Rows are points. Each copy is the shape, with its points in the same order, turned, moved and blurred by noise. Is it also mirrored, or only turned?

Shape (5 x 2)
[[-1.35  1.58]
 [ 3.57 -0.75]
 [-3.80 -0.23]
 [ 0.05  0.22]
 [-0.32  0.62]]
Copy 1 (5 x 2)
[[ 1.75  1.88]
 [-2.63 -1.30]
 [ 4.48  0.31]
 [ 0.65  0.27]
 [ 0.87  0.78]]
Copy 1 is: mirrored
Copy 2 (5 x 2)
[[ 0.21  2.66]
 [ 1.57 -2.86]
 [-3.01  3.18]
 [ 0.27  0.48]
 [ 0.46  1.34]]
Copy 2 is: only turned
Copy 3 (5 x 2)
[[-2.24  1.20]
 [ 2.98  0.60]
 [-4.08 -1.38]
 [-0.64  0.41]
 [-1.12  0.48]]
Copy 3 is: only turned
Copy 4 (5 x 2)
[[ 0.77  2.03]
 [ 0.31 -3.37]
 [-1.76  3.84]
 [ 0.09  0.33]
 [-0.11  0.95]]
Copy 4 is: only turned

Shape (7 x 4)
[[ 2.31 -2.79  2.08  0.56]
 [ 2.99 -3.37  1.30  0.43]
 [-1.57  2.46 -0.95 -1.81]
 [-3.69 -0.19 -1.05 -0.76]
 [-0.45  1.22 -0.82  0.33]
 [-1.44  1.77 -3.02  1.10]
 [ 0.46 -0.92  1.81  2.57]]
Copy 1 (7 x 4)
[[-0.70 -1.66  2.79 -3.26]
 [-0.16 -2.35  2.60 -3.92]
 [ 1.79  1.58 -1.70  1.14]
 [ 0.70 -1.41 -1.21  2.80]
 [ 0.04  0.35 -1.64 -0.39]
 [-0.18 -0.22 -3.93  0.34]
 [-2.76 -0.73  1.20 -1.59]]
Copy 1 is: mirrored
Copy 2 (7 x 4)
[[ 2.60 -0.89  2.90 -1.58]
 [ 3.01 -1.35  2.58 -2.54]
 [-1.63  2.06 -2.50  0.12]
 [-3.80  0.52 -0.63 -1.45]
 [-0.67 -0.20 -1.22  0.36]
 [-2.04 -1.48 -2.92  0.69]
 [ 0.37 -1.50  2.66  0.79]]
Copy 2 is: only turned
Copy 3 (7 x 4)
[[-1.45  0.96  3.06  2.02]
 [-1.71  0.87  2.68  2.57]
 [ 1.40  1.57 -3.63 -0.59]
 [-0.17 -1.31 -2.52 -2.45]
 [ 1.64  0.34 -1.58  0.59]
 [ 1.99 -1.77 -3.87  1.00]
 [ 1.15 -0.60  2.31  0.74]]
Copy 3 is: mirrored
Copy 4 (7 x 4)
[[ 3.64 -0.96  0.04  2.41]
 [ 4.45 -0.78 -0.38  1.68]
 [-2.74  0.20  0.99 -1.38]
 [-2.73 -3.00 -1.07 -0.50]
 [-1.18  0.41 -0.61  0.00]
 [-2.51  1.16 -2.65 -0.74]
 [ 0.74 -0.36 -1.05  3.66]]
Copy 4 is: only turned

Shape (12 x 6)
[[ 1.56 -0.78 -1.43 -2.46 -1.27  1.70]
 [ 3.89 -1.51 -3.78 -0.36 -0.42 -0.43]
 [ 1.79 -0.07 -4.26  0.35  0.39  2.31]
 [ 0.20 -1.36  1.78  2.42  0.57 -1.59]
 [-2.08  1.35 -1.68 -1.02  1.00 -3.45]
 [ 0.72  1.81  2.15  2.20  0.13  0.59]
 [ 2.35 -0.73 -3.22 -2.50  0.89  1.15]
 [-0.48  0.54 -0.29  3.87  2.47  1.93]
 [ 1.30 -1.34 -3.64  0.14 -2.62  0.98]
 [-0.03  1.35  1.11 -2.03 -1.85 -2.28]
 [-0.19 -0.23  1.13  3.01  0.81  2.07]
 [ 0.12  1.92  2.20  2.36 -0.36 -0.69]]
Copy 1 (12 x 6)
[[ 0.61 -1.09  1.15 -1.55 -0.32  2.37]
 [ 2.44 -1.48 -1.99 -2.07  2.06  1.77]
 [-0.14  0.76 -0.01 -2.12  3.28  2.68]
 [ 1.03 -0.87  1.41  2.35  2.22 -3.00]
 [ 0.21  2.65 -1.34 -1.24 -0.63 -3.30]
 [ 1.80  1.84  2.91  2.90  1.52 -0.85]
 [ 1.16 -0.82  0.28 -3.88  0.93  1.90]
 [-1.41  1.76  2.76  1.38  4.57 -1.39]
 [-0.09 -0.94 -1.84 -0.50  1.09  2.81]
 [ 2.33  1.14  0.51  1.08 -2.47 -1.13]
 [-0.86  0.28  3.23  2.33  3.20 -0.64]
 [ 1.61  2.00  1.76  3.24  0.84 -1.69]]
Copy 1 is: only turned
Copy 2 (12 x 6)
[[-1.32 -0.35  2.26  0.40  0.22  2.75]
 [-1.89 -0.27  3.71  3.23  2.29  0.54]
 [-0.24  1.19  2.39  2.43  3.30  2.09]
 [ 1.27 -2.72 -1.44  0.66  0.88 -2.34]
 [-1.99  2.83 -1.63 -0.89  0.60 -1.93]
 [ 3.93 -0.52  0.17  0.06  0.19 -1.11]
 [-1.42  0.80  3.73  0.42  2.15  1.91]
 [ 4.07 -0.36 -1.08  0.78  4.25 -0.36]
 [-1.33 -0.39  1.29  4.05  0.53  2.14]
 [-0.57  0.42  0.13 -0.69 -2.68 -1.23]
 [ 3.68 -1.32 -0.98  0.63  1.89  0.37]
 [ 3.46 -0.30 -0.96  0.45 -0.54 -2.12]]
Copy 2 is: mirrored

Shape (14 x 9)
[[-0.29 -1.57 -1.34 -0.77  0.22 -1.60  2.96 -1.88  2.16]
 [-2.11  1.73 -0.99  1.59 -1.85  0.08  1.59  0.12 -1.25]
 [-0.86 -0.66 -1.98 -1.04  4.07  1.04  0.75 -1.79 -2.59]
 [-0.41 -0.26 -1.04 -0.81  1.57 -0.62 -3.16  1.39  2.12]
 [-0.12 -1.57 -0.70 -0.68 -0.97 -0.24  1.78 -1.30  0.14]
 [-1.70 -1.85  1.29  0.73  0.41 -3.43 -2.96  3.41 -0.65]
 [ 2.04 -1.79 -0.46  0.41  1.27 -0.22  0.11 -0.80  0.36]
 [-0.09 -0.94  0.00  1.79 -1.82 -4.50  1.81 -3.10  2.77]
 [ 1.04 -1.74 -0.75 -3.08 -0.78 -2.76 -0.87  0.40  0.46]
 [-1.61  0.72 -0.42  3.35  1.16 -2.52 -1.66 -2.19 -1.53]
 [ 1.66  0.74  1.35  0.52 -3.29  0.53  0.92 -2.11  1.38]
 [ 1.82  1.59  2.62  0.03  1.75 -1.85 -1.17  5.47 -2.16]
 [ 2.37  1.65 -2.23  4.02 -0.03  0.53 -0.95 -0.47 -1.44]
 [ 2.19 -3.04  1.15  2.11  3.58 -1.69  1.51  0.82  0.23]]
Copy 1 (14 x 9)
[[-0.90 -0.73 -0.52  0.56  0.07 -4.02  2.06 -1.82  2.66]
 [-0.65  2.57 -2.30  3.09 -0.36 -0.27  0.76 -1.16 -0.07]
 [-0.85  2.21  0.13 -2.67  2.87 -2.44  1.59 -1.09 -1.76]
 [-1.41 -1.69 -0.30 -1.45 -1.08 -0.78 -1.80  1.90 -0.17]
 [-0.17 -0.29 -0.35  0.80 -0.48 -1.96  2.55 -1.82  0.78]
 [-0.67 -3.05  0.29  2.98  0.63 -0.70 -1.14  3.44 -2.29]
 [ 1.40 -1.38  0.36 -0.98  1.03 -1.12  0.88 -0.83  1.14]
 [ 1.21 -1.97 -0.87  3.65 -0.78 -4.94 -0.36 -2.64  2.82]
 [ 0.75 -2.40 -0.29 -0.12 -1.99 -3.11  2.18  1.75 -0.21]
 [ 1.08  0.48 -1.15  2.07  1.75 -2.42 -2.94 -1.64 -2.04]
 [ 2.11  0.42  0.42  1.89 -3.01 -0.26  0.89 -2.68  2.25]
 [ 1.91  0.77  1.50  1.87  1.22  1.32 -0.23  6.14 -0.28]
 [ 3.18  1.24 -3.04 -0.04  1.43  1.23 -1.63 -1.33  0.48]
 [ 1.20 -2.09  1.93  0.45  4.39 -1.30  0.52  0.46  2.17]]
Copy 1 is: only turned
Copy 2 (14 x 9)
[[-2.48 -2.48  0.66 -1.23  1.19 -2.10  2.46  2.15  0.21]
 [-2.30  0.64 -0.93  1.43  0.51  0.67  0.88  0.49 -2.70]
 [ 0.41 -2.35 -3.28 -0.02  3.96 -0.39  1.95 -1.76  0.69]
 [ 2.72 -0.36 -0.53  0.75  0.77 -2.00 -1.76  1.92  1.39]
 [-0.55 -2.01  0.10 -1.21  0.59 -1.02  2.23  1.02 -1.46]
 [ 2.14  0.33  1.32  0.65  4.17 -1.45 -3.15  3.08 -2.54]
 [ 1.63 -1.71  0.93  0.31  1.79 -1.43  2.59  1.00  0.01]
 [-3.09 -0.32  4.08 -0.14  0.74 -4.47  2.06  1.54 -1.23]
 [ 1.78 -0.08 -0.13 -2.88  1.52 -2.94  1.10  3.23 -0.64]
 [-0.94  0.42  0.64  2.80  3.48 -2.78 -0.25 -1.83 -1.76]
 [-0.46  0.62  3.00 -0.89 -2.06 -0.04  2.63 -0.45 -1.67]
 [ 3.73  3.23  0.85  1.52  4.76  2.79  0.06  3.39 -0.45]
 [ 1.77  1.14 -0.20  4.56  0.46 -0.96  3.16 -1.03 -1.69]
 [ 2.15 -3.06  2.92  1.56  4.86 -0.47  2.58  1.84  0.78]]
Copy 2 is: only turned

Shape (16 x 12)
[[-0.64 -0.13 -0.76  0.70  0.81 -0.87  9.49 -0.80 -0.96 -0.74  1.77 -0.67]
 [-0.29 -0.98  0.38 -0.02  1.08  0.14  2.44 -2.78  4.66 -0.49 -0.26 -0.15]
 [-0.98 -0.01  0.62 -1.51  0.01  2.82 -0.09  0.70 -0.99 -0.54  2.11  3.32]
 [-2.43 -1.24 -0.05 -0.96 -0.02 -1.05 -0.51  1.16 -1.23 -0.06 -0.17  1.65]
 [-0.58  0.23 -0.58  0.46 -0.59 -0.82 -0.43  0.61 -0.61 -1.33 -0.45  1.62]
 [-1.01  0.21  0.38  0.94 -0.79 -0.16 -0.64  0.79 -1.50  0.16 -0.56 -0.68]
 [-0.14 -0.30 -0.45  0.29  2.55 -0.78 -0.26  1.06 -0.56 -1.04  1.71  0.13]
 [-2.21  0.36 -0.35  0.46  2.25 -0.25 -0.67 -1.23 -0.42  3.54  1.45 -0.57]
 [ 0.28 -0.68 -0.16  0.22 -0.21 -1.10  0.65  0.70 -1.53  2.87  0.96  0.67]
 [-1.43 -1.05 -3.35  1.11 -0.71 -0.57  0.38  0.34 -1.35  0.34  0.84  0.23]
 [-1.27 -0.60  0.40  0.63  1.54  0.22  0.87  1.01  2.75 -0.19 -0.36 -1.25]
 [-1.47  0.44 -0.39 -0.84 -0.28 -0.60 -0.60 -0.51 -1.31  1.07  5.06  0.01]
 [-1.66  0.61  0.66  1.10  0.42 -1.03  0.62  0.53 -1.32  0.65  0.46  1.38]
 [-0.48 -1.15  0.30 -0.61  0.54 -0.11 -0.64 -2.43 -1.66  0.89  0.40 -0.90]
 [-0.55  0.79 -1.15 -1.84 -0.01 -0.52 -0.39  0.69  0.26 -0.61 -0.17 -0.20]
 [-0.59 -1.90  0.36 -0.32 -0.59 -0.69 -0.21 -0.03 -0.09 -0.99 -0.03 -0.97]]
Copy 1 (16 x 12)
[[-0.16 -2.35 -4.14 -0.92 -0.83  1.41  5.43  4.07 -3.43  1.21  1.52 -3.00]
 [-1.24 -2.39 -3.17 -1.85 -0.83 -1.56  0.52 -1.95 -1.09  0.93 -2.18 -1.91]
 [-2.71 -0.92 -0.29  1.85  2.35 -0.37 -2.05  0.74 -1.19  1.20  2.39  0.63]
 [-1.87  0.42  0.76  0.24 -1.46 -1.05 -1.15  1.83 -0.57 -1.00  1.73  0.99]
 [-0.53 -0.61 -0.34  0.12  0.09 -0.94 -1.32  0.67 -0.18 -2.60  1.61 -0.22]
 [ 0.32 -0.59  0.46  1.02 -1.20  0.78 -0.38  0.47  0.80 -1.78  1.05  0.47]
 [-1.35 -1.54  1.83 -0.17  0.88 -1.58  0.38  1.38  0.44 -0.81  1.37 -1.61]
 [-0.74  0.59  2.06  1.25 -1.87 -1.05  2.10 -1.98  0.24  1.07  1.30 -0.37]
 [ 1.63  1.13  0.65  0.48 -0.40 -1.52  0.91  0.84 -0.41  0.57  1.72  0.47]
 [ 0.14  0.82 -0.89 -0.14 -1.66 -0.34 -0.20  1.16  0.96 -0.34  3.56 -1.70]
 [-1.14 -1.42 -0.49  0.78 -1.25 -0.57 -0.15  0.35  0.82  0.03 -2.38 -2.18]
 [-0.53 -0.17  3.20 -0.58 -0.12  0.42 -0.18 -0.42 -1.69  1.73  3.58 -1.01]
 [-0.48 -0.89  0.51  1.86 -1.40 -0.82  0.45  0.66 -1.30 -1.44  1.83  0.27]
 [-0.64 -0.55  0.66 -1.29 -0.92 -0.27  1.16 -1.09  1.10  0.28  1.57  1.60]
 [-1.45  0.89  0.37 -0.92  0.61  0.50 -0.72  0.43  0.26 -1.41  0.07 -0.81]
 [-0.12 -1.31 -0.12 -1.62 -1.10  0.15 -1.10  0.76  0.95 -0.41  0.40  0.21]]
Copy 1 is: mirrored
Copy 2 (16 x 12)
[[ 0.23  0.58  0.86 -3.85  2.68 -0.27  6.48  0.71 -2.18  4.20  3.66 -2.54]
 [ 1.77 -0.99  0.72 -1.36  4.09 -1.99 -0.44  0.64  2.17  0.72  3.38 -1.49]
 [-2.22 -1.27  0.41 -0.20 -0.51  0.76  2.38 -1.50  2.28 -1.75  2.09  2.26]
 [-2.55  0.34  2.81  0.50  0.14 -0.43  0.47 -1.04  0.83  0.56 -0.13  0.75]
 [-0.87 -0.02  0.55  1.51  0.85 -0.58  0.97 -1.01  0.06  0.10 -0.65  0.60]
 [-0.62  0.18  0.69  0.81 -0.39  1.12 -0.03 -0.29 -0.05  0.59 -0.76 -0.54]
 [-1.09  0.15  1.11 -0.68  1.69  0.13  1.59  2.05  0.58 -0.19 -0.94  1.70]
 [ 0.23  2.55  1.53 -0.92  0.61  2.35 -0.15  0.97  3.61  1.76  0.20  0.86]
 [-1.09  0.70  0.50 -1.21 -1.14  0.40  0.26 -0.21  0.71  2.92 -0.12  1.55]
 [-2.27  1.02 -0.21  0.08  2.11  0.57  1.77 -1.19  0.96  1.91 -1.64 -0.43]
 [-0.19 -1.18  1.50  0.19  1.88 -0.58  0.08  2.67  1.82  0.57  0.99 -1.51]
 [-0.12  0.77  0.98 -3.34 -0.48  1.13  2.91 -1.06  3.38 -0.06 -1.70  1.09]
 [-0.02  0.20  2.13  0.83 -0.01  0.57  1.84 -0.09  0.53  1.29  0.54  0.79]
 [-0.20  1.83  0.53 -1.81  1.23  1.44 -1.33 -1.15  0.62  0.69  0.50  0.54]
 [-1.10  1.45  0.02 -0.01  0.35 -1.80  0.34  0.15  0.95 -0.81 -0.24 -0.74]
 [-1.38 -0.47  1.26 -1.24  1.25  0.10 -0.72 -0.63 -0.09  0.26 -0.74 -0.69]]
Copy 2 is: mirrored

Shape (18 x 12)
[[ 0.38  0.54 -0.63 -1.15  2.42 -2.00  1.24 -1.63  1.45  1.57  2.20 -0.89]
 [ 1.95  2.64  1.14  0.79  0.67 -0.59  0.77  0.48 -0.76 -1.30 -1.87  1.44]
 [-1.87  1.81 -1.87 -2.28  0.87  2.10 -0.58  0.01 -0.02  3.02 -2.22 -0.06]
 [-2.38 -0.69 -3.27  1.47  2.06 -2.08 -3.14  0.17  2.09  1.43 -0.01 -1.01]
 [ 0.81  1.99 -1.92 -0.30  0.59 -1.61 -0.97 -0.54  1.38  1.19 -1.62 -3.83]
 [ 1.73  0.40 -0.56 -0.50 -0.24  2.43 -0.65 -2.08  2.81 -0.49 -1.23 -0.58]
 [ 1.78  0.68 -0.56 -1.95 -2.34 -0.24 -0.65 -0.41 -2.43 -0.63 -1.84  0.57]
 [ 0.45 -0.25  1.00 -0.29  0.24 -0.42  1.86 -0.93 -1.78  0.47 -3.75  2.41]
 [-4.21 -0.08  5.31  3.09  1.71 -5.21 -1.78 -1.70  3.02 -2.57  3.31 -4.08]
 [ 0.48  0.68  2.25 -2.17  1.32 -0.90  0.34  0.22 -1.88 -5.04 -1.60 -0.38]
 [-2.67  1.37  1.40  2.40  2.53 -5.21 -1.55 -1.61  2.04 -2.31  4.59 -1.90]
 [-1.12  1.76 -3.41 -1.32 -1.30  0.07 -0.49 -1.42  0.19  0.49 -0.07  1.64]
 [-0.97  0.14  1.18  0.24  1.70 -2.11 -4.17 -0.04  1.90  2.55  3.19 -1.74]
 [ 0.59  1.91  0.14  0.31  0.06  2.87  1.39  1.72 -3.12 -2.47 -1.53  0.11]
 [-0.91 -0.65 -0.93 -0.56  3.37 -1.69 -3.30  0.37  3.84  1.08  0.41 -0.89]
 [ 0.43 -1.46 -2.90  0.74  1.90  0.17 -1.45 -2.64 -0.54  2.51  0.59 -1.08]
 [-0.52  0.52  0.51 -2.06  0.74  0.80  0.81 -0.44 -2.08 -2.07 -2.58 -0.26]
 [ 0.66 -1.36  0.36 -0.98 -1.25 -0.02  2.73  2.09 -0.18 -1.10 -1.04 -0.15]]
Copy 1 (18 x 12)
[[ 0.75 -0.10 -0.78 -3.24 -1.40 -1.73  0.56 -1.79  0.94  0.93  0.55 -2.17]
 [ 1.98  1.52 -0.48  0.54  1.72 -0.45  1.71  1.00 -0.37  0.60 -2.94 -2.16]
 [ 0.77 -3.32 -3.42 -1.27  0.47 -0.05  0.44 -0.48  0.81 -2.07 -1.99  1.58]
 [-0.49 -2.85 -2.54  0.06 -2.00 -3.33 -2.64  0.63  0.18  1.75  0.82 -0.43]
 [ 0.71 -2.91  0.83  0.11 -3.24 -0.92  1.01  0.33  0.25 -1.47 -0.89 -1.30]
 [-1.04 -0.46  0.83 -0.21  0.62  1.86 -1.09 -1.49  1.85 -0.93 -2.01 -0.95]
 [ 2.11  0.92  0.37  1.57  0.95 -1.28  1.41 -1.35 -2.05 -2.54 -2.70  1.19]
 [ 1.08  0.00 -2.01  1.34  4.12 -1.57  2.67 -1.92 -0.07 -0.13 -2.26 -0.35]
 [-4.06  1.82  2.06 -2.27 -4.09 -4.67  0.89  1.26 -0.54  7.74 -1.17  0.30]
 [ 1.31  3.53  1.87 -0.12  2.17 -3.77  1.65  1.83  1.14 -0.24 -3.35  1.12]
 [-1.66  3.11 -0.31 -2.25 -4.73 -4.81 -0.59  1.14 -0.71  4.93 -0.69 -1.96]
 [ 1.42  0.17 -2.90  0.45 -1.11 -0.65 -1.23 -2.58 -0.16 -1.47 -2.32  0.26]
 [-0.72 -1.76  0.19 -3.55 -2.69 -1.73 -1.71  0.19 -3.13  2.81  0.44 -0.35]
 [ 2.05  2.78 -1.29  0.88  2.26  0.79  1.57  2.60  0.71 -1.76 -1.40  1.36]
 [-0.19 -3.19 -0.05 -2.28 -0.87 -3.05 -2.38  0.05  0.62  1.68 -0.68 -1.40]
 [-1.28 -1.54 -1.91 -0.51 -0.06 -2.02 -0.92 -1.58 -0.44 -1.34  2.09 -1.29]
 [ 0.71  1.30 -0.43  0.07  2.26 -2.02  1.72  0.28  0.90 -2.10 -2.69  1.84]
 [ 2.94  1.14  0.86  0.87  1.91 -0.51  1.53 -1.63  1.09  1.35 -0.10  1.87]]
Copy 1 is: only turned
Copy 2 (18 x 12)
[[-0.36 -3.20  1.19 -1.89  0.90  2.48  2.09 -0.51  1.07  0.89  0.26  0.11]
 [ 1.84 -0.36  0.20 -0.24  0.60 -3.39  1.04 -2.45  0.69  0.73 -0.66  0.89]
 [ 0.56  1.08 -0.43  0.66  2.65  1.12  1.14  1.14 -0.81  1.51  2.16  4.22]
 [ 0.10 -3.75 -3.95  0.89  1.46  1.84 -0.02  3.07  1.75  0.93  1.03  0.96]
 [-0.09 -1.27 -1.76  2.60  2.63  1.10  3.83  0.34  0.85  2.35  0.21 -0.21]
 [ 2.73 -0.37 -0.04  1.59  3.92  1.85  1.38 -1.75  1.59 -1.29 -1.39  1.69]
 [ 0.91  3.10 -0.77  0.49  0.82 -0.81  0.97 -2.17 -0.40 -0.50  1.02 -0.55]
 [ 0.68 -0.17 -0.55  0.17 -0.18 -1.62 -0.13 -3.73 -2.25 -0.74  0.83  2.38]
 [-5.04 -6.32 -2.44 -2.46  4.33  0.54 -2.71 -2.44  5.01  3.93 -2.88 -2.06]
 [-1.12  0.92 -0.56 -2.01  3.13 -3.55  0.13 -1.87 -1.09 -0.97 -2.99 -0.94]
 [-2.27 -6.28 -1.37 -3.08  3.00 -0.12 -1.16 -0.04  4.47  2.09 -0.55 -2.86]
 [ 1.21  0.18 -0.24  0.31  2.29  0.46  0.52  0.39  1.29 -1.15  3.70  0.77]
 [-0.33 -2.10 -2.82 -2.15  1.30  3.41  0.21  0.98  4.10  3.62 -0.71  0.57]
 [ 1.68  1.89  2.17  1.14  2.05 -3.34 -1.45 -0.57 -1.51  0.61 -1.54  0.94]
 [-0.22 -3.15 -3.38 -1.02  1.85  2.60  1.45  2.37  2.73  0.52 -1.58  1.88]
 [ 2.77 -2.26 -1.54  0.40  1.37  3.78  0.43  0.50 -1.15  1.34  1.32 -0.38]
 [-0.27  1.06 -0.01 -0.29  3.05 -1.73  0.11 -1.49 -2.32 -0.49 -0.84  0.92]
 [-1.43  0.61  1.36  1.63 -0.30 -0.42 -0.46 -1.30 -0.30 -1.51 -1.77  0.89]]
Copy 2 is: only turned
